Rows are points. The ring and each string are closed loops that go straight from each point to the next, and from the last back to the first. Before rounding, they use only three directions, however many columns there are. How many times does the string pass through the ring? Passing back the other way cancels.
(in the rows, 128 means zero)

Ring (7 x 4):
[[131 121  86  63]
 [125 150  59 132]
 [124 159  80 198]
 [141 141 125 191]
 [138 121 154 164]
 [108  93 171 111]
 [113  98 128  57]]
String:
[[127 130 103 125]
 [162 143  75 107]
 [168 162  43 123]
 [114 174  35 189]
 [ 80 161  66 212]
 [109 143  94 171]
 [150 144  94 146]
 [167 164  81 187]
 [164 169  89 219]
 [170 145 106 158]
 [118 131 119 160]
 [ 99 134 135 207]
 [145 133 159 211]
 [173 124 160 162]
 [167 119 147 130]
 [139 121 128 125]
 [ 93 108 158 153]
 [ 72  87 196 148]
 [ 98  72 210 101]
 [133  86 175  73]
 [144 103 143  79]
 [114 108 135 104]
 [ 69  99 143 113]
 [ 70  77 152  46]
 [144  92 124   7]
 [150 108 109  41]
 [129 119 107  91]
 [ 94 119 102 106]
 [104 124  79  81]
 [120 134  58  75]
 [ 92 136  74 125]]
Times through: 2

Ring:
[[156 120  94 154  77  95 182 117]
 [115 118 118 172  87 125 199 107]
 [ 69 118 149 181 113 151 184 107]
 [ 44 121 165 181 138 157 155 113]
 [ 35 128 170 168 170 143  99 130]
 [ 66 133 152 148 176 111  59 145]
 [118 132 124 130 154  82  54 152]
 [152 129 105 124 128  71  74 149]
 [175 124  89 130  97  70 119 138]]
String, 24 rows:
[[118 124 127 142 128 103 104 136]
 [151 144  77 135 133  44  87 147]
 [184 144  54 130 111  27 104 145]
 [144 130  96 145 110  79 129 132]
 [163 143  54 155  97  46 161 126]
 [190 142  31 160  66  37 205 116]
 [186 121  68 155  51  80 213 111]
 [166 140  42 176  64  58 233 105]
 [130 129  97 163  99  93 170 118]
 [129 117 123 151 100 114 150 123]
 [161  98 134 136  70 131 159 122]
 [191 115  82 141  58  84 182 120]
 [198 130  54 141  71  49 167 127]
 [167 147  50 148 107  34 139 133]
 [128 129 109 146 121  88 119 133]
 [137 109 142 129 112 118  99 138]
 [157 111 137 107 126  97  49 155]
 [123 113 148 130 128 118  83 142]
 [104 133 122 148 144  93  95 138]
 [ 87 154 104 149 180  60  58 150]
 [ 95 139 116 154 151  87  98 137]
 [110 115 153 133 137 121  77 142]
 [116 120 148 122 152 104  42 154]
 [122 107 156 132 120 130  95 138]]
Times through: 1
String, 18 rows:
[[156 138  76 143 113  56 123 136]
 [156 136  74 149 103  61 144 130]
 [128 123 114 151 109 101 139 127]
 [142 133  79 165  90  80 185 116]
 [134 133  73 183  75  89 231 102]
 [108 120 108 191  71 131 249  92]
 [ 99  97 169 161  90 171 176 110]
 [ 88 117 148 163 119 138 147 120]
 [ 83 115 156 161 125 143 136 122]
 [ 72 104 185 154 129 168 121 124]
 [ 39 106 206 158 154 182  97 128]
 [ 91 107 173 143 131 149 100 133]
 [ 78 129 144 154 154 115  94 136]
 [ 71 146 124 155 177  85  70 144]
 [ 90 150 115 138 189  62  28 158]
 [138 132 120 111 161  66  16 165]
 [149 111 137 118 119 105  73 147]
 [134 120 123 137 117 100 107 137]]
Times through: 2

Ring, 6 rows:
[[103 157 153 192 138 130 167 103  58 102 122]
 [113 153 125 120 160 132 163  67 152 104 103]
 [136 120 116  68 145 139 132 117 199 129 120]
 [157  87 130  76 108 137 104 202 166 152 148]
 [172  89 136 114  85  90 116 227 106 140 126]
 [153 118 146 169  93  77 145 190  50 116 109]]
String:
[[146 105 144 132 103 122 123 196 100 137 141]
 [163 112 130 126 101  75 140 178 102 119 100]
 [182 110 134 158  76  26 150 209  45 108  78]
 [153 131 149 201  89  52 163 180  10 100  91]
 [140 141 140 175 114  73 166 138  56  98  90]
 [122 139 143 157 129 120 153 128  89 113 120]
 [132 138 134 143 129 104 156 123 103 108 104]
 [101 172 141 183 153 116 183  62  77  88  96]
 [ 84 178 148 192 162 142 182  50  76  90 113]
 [117 158 135 163 143 104 174  85  91  94  93]
 [119 140 142 153 133 126 153 120  98 113 121]
 [ 92 153 162 196 139 158 157 113  57 113 146]
 [ 99 153 170 229 122 132 164 134   7 106 138]
 [153 130 145 186  94  56 160 174  29 102  91]
 [155 118 135 140 104  81 144 173  89 117 104]
 [131 114 150 145 113 140 127 179  94 135 150]
 [137 108 148 135 109 137 122 189 101 139 150]
 [154 106 135 119 105 105 128 186 114 131 124]
 [164 105 129 112 102  88 130 187 119 128 110]
 [138 110 144 128 113 134 124 180 111 136 144]]
Times through: 1
String (18 x 11):
[[147 117 133 123 115 104 138 161 116 123 115]
 [140 109 152 153 101 124 126 197  75 134 145]
 [156 114 154 188  81  71 143 213  19 118 115]
 [154 131 145 190  93  51 163 173  25 100  87]
 [132 149 150 206 111  72 174 137  20  93  91]
 [ 82 170 170 235 141 146 175  95  14  98 135]
 [ 93 149 157 176 145 167 152 108  83 117 149]
 [ 81 169 151 180 163 165 169  62  90 103 132]
 [ 95 176 129 148 173 132 182  29 130  89  94]
 [123 158 113 108 162 106 173  50 165  94  77]
 [141 133 118 102 137 101 152 110 154 111  93]
 [121 128 131 102 145 154 135 117 163 128 135]
 [125 115 120  57 152 174 119 119 220 142 146]
 [144  95 117  35 137 165 103 156 232 154 149]
 [170  83 113  38 113 122 103 192 210 151 130]
 [162  70 131  56 102 154  84 231 185 169 169]
 [156  78 142  91  96 148  93 235 141 163 169]
 [143 106 141 122 110 128 123 185 116 137 141]]
Times through: 1

Ring, 7 rows:
[[120 136 156 175 169 120 156 117 135 131  79 131 115 135]
 [103 134 180 190 168 129 189 146 144 118  77 116 106 133]
 [105 136 174 163 159 145 191 152 141 115 104 110 111 131]
 [120 129 138 114 153 154 154 127 135 133 143 121 127 126]
 [140 131 108  87 151 149 116  95 124 149 154 137 140 126]
 [154 140  99  85 151 139 100  80 115 151 144 145 144 131]
 [145 144 123 131 160 123 120  90 120 142 104 143 131 135]]
String:
[[126 143 151 139 155 140 161 128 129 124 111 122 122 133]
 [126 150 160 138 151 144 173 140 126 115 112 115 120 135]
 [106 141 179 152 153 154 201 164 139 107 114 103 111 131]
 [ 98 128 172 151 157 155 195 159 147 117 122 105 112 126]
 [103 121 156 147 162 149 174 140 147 131 123 116 116 124]
 [121 133 143 134 158 142 154 122 134 133 121 125 123 129]
 [119 129 141 131 159 144 153 122 136 135 125 125 124 127]
 [129 137 135 118 153 146 146 118 129 133 131 126 128 130]
 [133 141 135 121 154 141 143 115 126 133 124 128 128 132]
 [147 146 117  85 144 151 127 105 116 135 150 131 139 131]
 [143 131 101  73 148 155 112  94 123 150 167 137 143 125]
 [139 115  86  67 154 154  95  79 130 166 177 144 147 119]
 [133 116  98  92 159 145 105  84 133 162 155 144 140 121]
 [131 134 129 123 158 139 135 107 129 140 124 133 129 130]
 [148 148 121 104 150 139 125 100 116 137 130 136 136 134]
 [168 153  95  76 145 137  93  75 104 147 142 148 147 135]
 [174 158  92  75 145 132  87  68  99 147 137 151 149 138]
 [176 155  86  81 150 125  76  57 100 154 129 158 149 138]
 [152 137 102 118 163 119  93  67 119 157 111 155 138 133]
 [132 133 129 139 164 127 128  97 129 144 106 140 127 131]
 [139 146 134 128 155 133 137 107 121 133 111 133 128 135]
 [145 152 135 131 155 128 134 104 117 131 103 135 129 138]
 [127 138 149 177 171 113 144 105 132 136  71 138 117 136]
 [106 124 165 206 180 111 163 119 147 136  59 133 107 133]
 [105 123 162 187 175 123 166 125 147 135  80 128 110 130]
 [ 88 117 184 225 184 116 188 140 159 129  54 122  98 130]
 [ 76 116 203 249 187 114 210 156 165 121  40 114  89 131]
 [ 90 121 185 210 177 126 194 148 156 124  69 116 100 130]
 [109 129 160 167 166 134 169 132 142 129  97 122 114 130]
 [117 137 158 155 161 136 167 131 136 125 102 121 117 132]
 [104 125 164 169 167 137 175 137 146 128  99 119 112 128]]
Times through: 4
String (25 x 14):
[[133 131 125 135 164 128 125  95 130 147 111 141 129 130]
 [146 147 122 111 153 135 124  98 117 138 123 137 134 134]
 [167 157 101  78 144 138 100  81 102 141 140 144 146 137]
 [173 143  71  48 144 142  69  57 104 162 167 156 157 130]
 [160 146  95  70 145 144  98  81 110 148 154 144 147 132]
 [142 143 122 105 151 141 128 102 120 138 132 134 134 132]
 [128 124 120 116 160 141 127 101 133 148 134 136 131 126]
 [129 127 122 118 159 140 128 102 132 147 132 136 131 127]
 [147 147 121 102 149 140 125 101 116 136 131 135 136 134]
 [169 150  89  67 145 139  87  70 104 151 150 149 150 134]
 [169 148  86  75 149 132  80  62 105 155 141 155 150 134]
 [174 152  86  86 152 122  75  55 102 156 125 160 149 137]
 [162 154 111 116 156 119 101  75 108 144 105 151 138 139]
 [132 134 135 170 174 108 126  89 131 146  74 147 122 135]
 [110 123 155 187 177 117 154 114 145 140  75 134 112 131]
 [ 98 123 176 220 183 110 175 128 152 132  51 128 102 133]
 [112 139 173 194 170 120 176 133 139 122  66 123 108 136]
 [126 146 158 158 160 130 163 127 128 122  91 124 118 136]
 [123 141 154 154 161 132 160 125 131 126  98 125 119 134]
 [126 148 161 160 159 129 166 129 128 120  89 123 117 137]
 [ 96 131 190 223 178 115 193 144 150 119  49 119  98 135]
 [ 97 123 176 212 180 116 178 132 152 130  60 125 103 131]
 [108 129 168 211 180 108 164 119 145 133  52 133 106 135]
 [135 144 142 162 166 115 137 101 126 135  79 139 122 138]
 [132 130 128 155 171 116 122  89 132 149  91 145 125 132]]
Times through: 1

Ring (8 x 14):
[[ 98 141  91 119 117  85 123  94 107 161  97 168 164 177]
 [ 92 167  72 112  99  90 119  81  90 169  66 186 162 181]
 [104 163  84 124  92 124 120  81  92 146  69 175 142 155]
 [112 124 137 149 134 142 126  87 132 118 106 137 126 115]
 [128  78 184 172 168 158 133 103 167  88 156  98 113  83]
 [158  59 170 173 131 178 136 133 152  66 194  90 104  85]
 [165  75 126 154  87 168 134 144 117  79 188 114 115 119]
 [145  96 109 140  92 138 130 132 110 107 162 133 134 143]]
String, 26 rows:
[[120 136  94 130  92 129 124 101 100 131 106 159 139 151]
 [ 75 153 114 126 154  80 121  67 127 170  67 167 163 161]
 [ 84 183  74 114 102  98 117  66  90 171  42 191 157 173]
 [108 192  47 111  48 134 116  78  59 152  43 199 140 169]
 [134 153  70 127  50 157 122 103  73 120  94 170 125 148]
 [120 127 115 141 110 139 125  98 115 121 111 146 131 132]
 [ 94 103 173 156 192 110 128  80 169 130 119 120 140 113]
 [107 100 183 168 182 145 129  81 169 106 122 110 119  87]
 [113  75 213 181 205 153 133  87 192  91 147  88 112  66]
 [144  87 157 166 125 177 132 113 141  80 156 108 105  89]
 [145 108 115 147  87 164 129 119 109  96 142 134 117 122]
 [134  88 153 159 136 151 131 112 143  97 154 114 121 107]
 [132  59 194 175 179 149 136 114 178  85 180  87 117  85]
 [180  26 193 188 134 202 141 152 165  37 234  64  89  62]
 [201  62 119 164  42 219 136 167 100  40 215 103  87  97]
 [170  90 107 149  61 181 132 143  99  76 175 125 109 121]
 [123  89 151 153 150 127 131 110 147 112 152 118 134 121]
 [148  63 149 157 131 139 135 138 143  92 194 105 129 121]
 [158  82 107 141  81 143 133 147 107  97 184 127 131 145]
 [158 118  66 127  37 152 128 139  72 107 149 156 130 160]
 [128 116 111 139 103 135 127 111 112 118 130 143 134 140]
 [120 117 115 138 117 122 127 106 119 127 126 143 141 144]
 [ 93 115 138 138 167  87 127  90 145 149 116 140 158 149]
 [ 67 150 102 114 161  45 121  73 125 191  74 175 185 190]
 [ 73 177  65 102 116  56 117  73  92 195  52 197 182 204]
 [119 172  42 108  43 122 119  99  58 150  75 193 149 184]]
Times through: 5
String (27 x 14):
[[121 119 121 142 117 134 127 101 121 121 121 141 133 133]
 [133 128 102 139  85 152 126 107 101 112 118 148 125 133]
 [134 127 120 150  93 175 126  98 111  98 111 139 110 108]
 [110  84 207 179 202 154 131  81 187  95 136  93 112  68]
 [102  64 230 184 237 132 134  84 211 100 154  80 122  69]
 [113  45 245 193 242 145 137  94 221  83 176  64 113  54]
 [133  35 238 195 216 165 139 110 210  65 197  59 103  50]
 [121  49 219 183 214 140 137 106 200  88 182  75 120  75]
 [138  98 131 151 112 152 130 116 125 100 149 125 122 119]
 [178  78 122 159  65 197 134 147 108  61 188 112  99 104]
 [207  61 113 163  31 224 137 172  94  36 220 103  85  98]
 [185  44 148 169  91 190 139 162 131  51 227  89 101  97]
 [146  58 162 163 143 143 136 135 153  87 195  98 125 110]
 [129  76 155 155 151 125 133 121 151 107 171 111 136 123]
 [133 108 115 142 104 138 128 116 115 113 140 137 132 137]
 [160 122  60 125  28 156 127 140  66 106 146 159 129 162]
 [124 118  85 122  94 100 127 122  99 140 136 157 157 177]
 [ 92 122 112 124 149  67 126  97 128 164 115 155 172 176]
 [ 84 144  90 113 134  59 122  89 112 179  91 173 179 192]
 [ 70 127 137 130 190  56 124  75 151 174  94 151 175 164]
 [102 117 133 140 149 105 126  92 137 138 116 140 148 141]
 [117 126 109 135 112 123 125 101 114 130 114 150 141 145]
 [119 134  98 131  98 127 124 101 104 131 108 156 140 149]
 [123 174  43 111  36 135 119  99  56 143  74 192 141 175]
 [107 217   7  94  12 126 112  79  29 168  23 225 149 196]
 [ 80 174  93 121 123  99 118  62 106 167  47 180 154 160]
 [ 91 118 151 146 174 103 126  79 152 141 105 135 147 129]]
Times through: 4

Ring, 6 rows:
[[132 160  55 123 133 144 112 124 114 113 162 123 133 109]
 [125 141  85 129 124 144 115 124 110 117 145 116 141 108]
 [109 101 171 140 119 106 151 154 126 154  91 122 128 126]
 [111  95 192 139 122  89 166 173 136 171  76 130 115 136]
 [139 130 122 122 126 118 141 168 123 152 114 129 111 128]
 [143 156  69 118 133 137 121 145 117 129 149 127 120 118]]
String:
[[121 158  66 128 138 131 120 121 123 117 160 129 132 113]
 [136 180  10 119 135 166  91 103 105  90 192 118 144  98]
 [141 161  42 119 125 164  97 118 100 102 169 113 142 102]
 [132 136  99 126 124 136 123 141 113 130 133 120 130 115]
 [117 131 114 133 127 123 132 136 122 133 128 124 132 118]
 [123 127 117 131 123 127 131 141 118 134 124 120 131 118]
 [103 111 154 142 126 104 149 143 131 147 105 126 130 124]
 [102  90 187 144 114 104 153 152 125 155  83 119 133 125]
 [116  96 176 137 113 111 149 161 120 156  85 118 128 126]
 [124 110 151 132 117 118 142 159 119 150  99 120 125 125]
 [108 104 174 140 125  94 159 161 135 161  90 130 120 132]
 [ 89  74 241 151 124  60 189 178 151 189  51 137 112 145]
 [102  72 236 146 116  75 180 183 140 186  49 129 114 142]
 [121 102 169 134 117 109 150 165 124 158  88 122 122 129]
 [127 122 130 129 121 122 136 153 119 143 113 122 125 122]
 [103 106 170 142 127  93 159 154 137 158  94 131 123 131]
 [ 97  89 194 147 117  97 158 152 130 158  80 122 132 128]
 [103 106 158 142 119 113 143 139 123 142 103 119 137 120]
 [127 128  99 130 113 153 111 126 100 115 134 106 147 105]
 [129 145  66 127 119 162 100 113  98 102 156 107 151 100]
 [117 147  78 132 130 138 117 117 116 114 152 121 141 109]
 [121 159  56 129 135 143 111 111 116 107 166 122 141 106]
 [137 174  23 120 133 162  96 109 105  96 183 118 141 101]
 [139 154  63 120 127 150 110 132 108 116 154 118 132 110]
 [143 158  54 118 127 155 106 130 105 113 159 117 133 108]
 [125 142  94 128 131 127 128 137 122 130 138 126 128 118]]
Times through: 4
String, 26 rows:
[[136 168  48 119 139 139 115 130 120 117 166 130 125 113]
 [120 151  83 129 139 121 130 132 128 128 148 132 126 118]
 [128 138 100 127 128 128 128 141 119 132 133 124 127 118]
 [138 151  66 121 125 150 110 130 107 116 153 117 135 109]
 [136 155  53 122 123 161 100 118 101 104 162 112 143 102]
 [131 135  98 126 122 138 121 139 112 127 133 118 133 114]
 [114 125 130 135 129 112 142 144 128 142 118 127 127 123]
 [106 113 146 140 123 114 141 138 124 140 110 121 135 120]
 [113 103 155 138 112 125 136 143 114 140 100 112 139 117]
 [127 114 135 130 114 132 131 149 110 139 109 114 133 118]
 [128 123 125 129 120 127 133 150 116 140 116 120 128 120]
 [111 115 149 137 126 106 148 150 129 149 106 127 125 126]
 [ 97  92 188 146 118  98 157 150 130 156  84 122 132 127]
 [117 105 150 136 111 129 133 144 111 138 103 111 139 116]
 [122 115 125 133 111 143 120 133 104 125 118 107 145 110]
 [115 126 112 135 120 137 122 125 112 122 130 113 145 110]
 [113 128 122 135 130 115 138 138 127 137 124 127 129 121]
 [127 138  96 128 126 134 124 136 116 128 136 121 132 115]
 [138 155  59 121 126 153 107 126 106 112 158 117 136 107]
 [142 183   7 116 136 165  92 108 105  93 192 120 139 100]
 [131 172  40 122 142 139 113 121 121 112 173 130 129 111]
 [125 143  96 127 133 123 131 141 125 134 137 129 124 120]
 [135 143  90 123 128 133 125 144 117 131 138 124 125 118]
 [143 152  71 118 128 142 117 143 112 126 147 123 124 115]
 [126 133 112 128 128 122 134 147 123 139 125 126 124 121]
 [127 150  86 126 137 123 130 140 126 132 143 132 122 120]]
Times through: 0

Ring (9 x 14):
[[104 106 147 136 109 100 138 160 125 181 110 123 120 210]
 [113 118 135 146 129 122 109 122 146 191 126 143 104 186]
 [119 131 126 141 149 140 105  99 162 188 139 159  99 153]
 [116 149 125 114 167 153 134 102 171 170 144 164 107 112]
 [115 146 124  94 160 144 170 125 159 147 136 158 125 100]
 [120 126 118  88 136 121 201 151 134 124 119 149 146 109]
 [121 104 118  94 109  98 211 173 111 118 103 136 158 138]
 [114  95 129 105  96  86 200 185 103 132  97 124 154 173]
 [104  99 145 123  98  89 166 180 112 162 101 117 135 206]]
String, 25 rows:
[[143  92  98 158 112 111 113 102 130 167 121 162 117 169]
 [120 121 129 167 138 133  72  91 160 210 137 156  87 188]
 [102 142 148 140 155 143  98 111 169 206 140 146  90 173]
 [104 137 144 121 147 133 134 131 156 181 131 142 109 158]
 [130 116 110 129 133 126 140 113 142 157 127 160 121 138]
 [133 138 105 133 163 154 111  76 171 172 148 179 102 110]
 [112 167 130 115 188 172 116  84 191 183 157 172  93  99]
 [ 95 161 151 101 171 152 145 129 173 178 142 146 106 127]
 [118 123 124 115 134 123 157 134 141 155 124 148 126 141]
 [135 123 101 109 142 132 166 114 144 136 129 167 132 103]
 [130 135 103  89 153 139 189 121 149 123 132 168 139  77]
 [134 113 102 108 129 120 178 129 132 129 120 160 141 114]
 [109 127 134 105 135 121 170 150 139 153 121 140 130 144]
 [103 130 139  84 134 117 203 172 133 136 115 133 143 132]
 [113 110 124  68 110  95 249 198 105  99  98 128 172 122]
 [142  80  91  99  89  83 225 169  91  94  94 146 174 129]
 [138  90  99 117 102  96 185 147 109 123 105 149 151 143]
 [109 112 135 108 115 104 180 168 122 148 109 130 139 165]
 [ 90 118 159 103 114 100 183 191 122 160 105 112 136 190]
 [122 102 120 121 110 102 167 151 120 147 110 140 137 164]
 [138  77 101 136  88  86 165 147 102 137 101 144 146 175]
 [ 92  99 162 132  94  85 151 189 112 181  99 104 127 237]
 [ 80 119 178 130 113 100 136 183 130 200 109 103 112 236]
 [ 90 130 162 121 131 117 141 161 143 188 120 121 112 194]
 [126 105 117 136 118 112 138 128 131 162 118 148 124 166]]
Times through: 2
String:
[[130 125 114 162 148 143  77  74 166 198 143 170  89 158]
 [109 157 138 139 177 164  86  82 188 207 155 164  81 140]
 [139 126  98 132 150 143 125  85 158 159 140 177 112 112]
 [128 124 111 119 142 132 148 113 148 153 130 162 122 123]
 [ 93 165 153  93 174 153 155 134 174 173 142 145 109 120]
 [ 91 177 153  77 187 163 171 134 181 163 146 149 113  94]
 [128 140 106  91 159 145 181 115 155 130 136 170 133  77]
 [129 120 108 110 136 125 168 125 139 139 125 159 133 117]
 [105 143 138  97 153 136 169 141 154 156 130 145 123 125]
 [ 91 170 154  82 179 156 169 139 175 165 142 145 113 107]
 [120 159 116  97 180 164 153  97 177 153 150 174 113  75]
 [145 118  89 125 143 136 143  91 148 143 134 179 124 102]
 [113 134 130 118 147 135 141 123 154 168 132 151 114 139]
 [102 151 146 126 165 150 112 110 174 196 144 150  94 150]
 [114 139 134 155 157 149  75  86 174 211 146 159  82 167]
 [141  99 100 163 121 120  97  90 140 178 127 166 108 168]
 [121 111 123 134 123 115 136 130 135 167 120 146 120 168]
 [ 86 133 167 124 134 119 133 160 146 195 122 119 107 200]
 [ 85 121 172 138 119 107 121 167 137 206 115 111 105 232]
 [127  86 118 154  96  94 127 137 116 171 108 139 124 203]
 [100 103 154 153 105  98 113 156 127 200 110 118 109 237]
 [ 87 126 169 136 127 114 119 157 144 205 120 117 103 219]
 [108 123 138 121 131 120 147 143 141 170 122 138 119 166]
 [135 104 107 149 122 119 117 105 138 169 125 160 115 162]]
Times through: 3

Ring:
[[141 138 145 159 162 144 128 120 148 110 109 176  99 103]
 [139 197 149 125 153 125 136 133 143 133 100 139 128 106]
 [139 191 143 100 141 115 145 140 132 156 111 104 140 133]
 [135 144 142  96 138 123 151 139 123 172 128  91 128 165]
 [148  68 112 118 124 125 144 129 114 149 147 102 116 176]
 [162  54  88 143 117 120 130 120 117 110 143 128 117 149]
 [156  81 109 163 138 133 124 116 133  96 127 163 104 120]]
String, 26 rows:
[[134  90 151 166 168 161 131 115 146 119 122 181  77 125]
 [134 111 151 152 164 152 134 120 143 129 120 165  89 128]
 [123 119 178 170 189 174 132 115 157 127 111 198  66 113]
 [131 162 169 173 184 160 125 117 162 107  95 204  85  82]
 [156 174 118 142 138 114 126 127 140 101 103 149 136  92]
 [149 152 125 132 139 120 133 129 134 121 113 135 128 117]
 [130 149 161 134 165 146 140 128 143 145 113 148 102 128]
 [123 210 181 124 175 143 142 134 152 153  96 148 111 110]
 [147 249 137 102 138  99 138 143 139 136  91 111 161  96]
 [156 202 114 104 122  94 137 140 128 130 106 101 162 114]
 [143 138 132 123 141 126 139 131 131 139 121 124 122 136]
 [127 161 162 105 155 136 150 137 134 171 119 112 116 151]
 [121 175 169  81 151 130 159 145 128 198 123  83 126 171]
 [139 157 133  82 127 110 153 144 118 177 129  71 144 169]
 [150 134 113 103 120 108 144 137 118 148 130  91 141 154]
 [148 121 120 116 129 119 141 132 123 142 129 109 128 149]
 [129  88 150 115 149 146 150 130 125 172 141 113  97 178]
 [125  36 149 110 146 154 157 129 116 190 160  99  84 214]
 [158  42  88 114 106 113 143 129 104 143 157  86 126 187]
 [161  99  94 125 115 109 134 128 117 121 134 111 135 144]
 [143 106 130 132 142 133 138 126 129 136 129 131 110 145]
 [142  55 126 145 144 146 137 119 127 134 142 141  91 159]
 [180  12  54 163 100 111 120 112 111  77 151 138 120 142]
 [176  61  67 157 107 108 120 117 118  79 136 140 129 124]
 [166  96  89 148 119 112 125 121 125  94 127 139 128 120]
 [144 106 131 143 147 137 134 123 134 126 125 146 105 133]]
Times through: 5

Ring (6 x 14):
[[115 183 134 182 121 120 162 165 139 166 131 124 137 166]
 [105 203 132 148 122 101 152 159 110 138 152 124 117 148]
 [141 119 132  71 136 114 121 135 110  93 142 112 130  97]
 [160  66 136  48 148 128 106 127 129  84 129 109 160  85]
 [155  72 139  82 149 133 115 136 148 108 123 114 177 109]
 [141 115 138 142 137 135 140 152 156 146 118 119 168 143]]
String:
[[ 94 228 136 224 116 112 178 178 142 190 138 132 134 196]
 [ 97 209 136 173 126 102 157 166 126 156 151 131 135 169]
 [108 188 135 156 127 108 151 160 125 146 146 126 135 155]
 [ 80 249 135 193 119  92 168 174 116 165 161 135 121 182]
 [ 97 233 131 208 110 108 177 174 125 178 141 128 112 180]
 [133 157 131 162 119 128 157 157 136 154 121 116 129 146]
 [123 162 134 145 128 117 147 155 131 142 135 121 138 144]
 [108 188 136 165 127 110 154 162 131 152 143 127 139 161]
 [103 208 136 215 119 118 173 175 147 186 132 130 141 189]
 [133 150 135 192 122 138 164 164 160 177 110 120 151 167]
 [145 118 135 139 130 136 143 150 148 143 116 115 152 136]
 [137 124 136 122 136 126 135 148 140 130 128 118 154 131]
 [134 107 143 110 150 124 123 146 150 124 134 123 183 134]
 [153  60 144  77 159 134 107 135 158 107 125 118 199 113]
 [173  38 139  68 151 146 109 129 156 103 110 108 183  96]
 [173  35 139  54 153 143 104 126 150  93 114 107 181  88]
 [167  66 134  84 140 142 121 133 144 110 112 107 159 100]
 [138 117 136 100 139 121 127 142 132 115 134 117 152 119]
 [137 101 140  69 151 115 111 136 129  95 144 119 168 108]
 [158  45 143  30 164 126  91 124 140  75 136 114 191  85]
 [168  39 140  54 156 139 103 127 151  93 119 110 186  92]
 [157  84 136 100 139 137 126 139 146 120 116 111 161 113]
 [132 124 138 108 141 119 128 146 135 120 137 120 159 127]
 [131 118 141 122 145 124 130 149 150 132 133 123 176 139]
 [123 142 139 135 139 118 137 153 142 137 137 124 163 145]
 [124 156 138 185 129 130 158 164 159 172 121 125 162 170]
 [128 165 134 201 119 135 168 167 157 182 113 121 145 172]]
Times through: 4
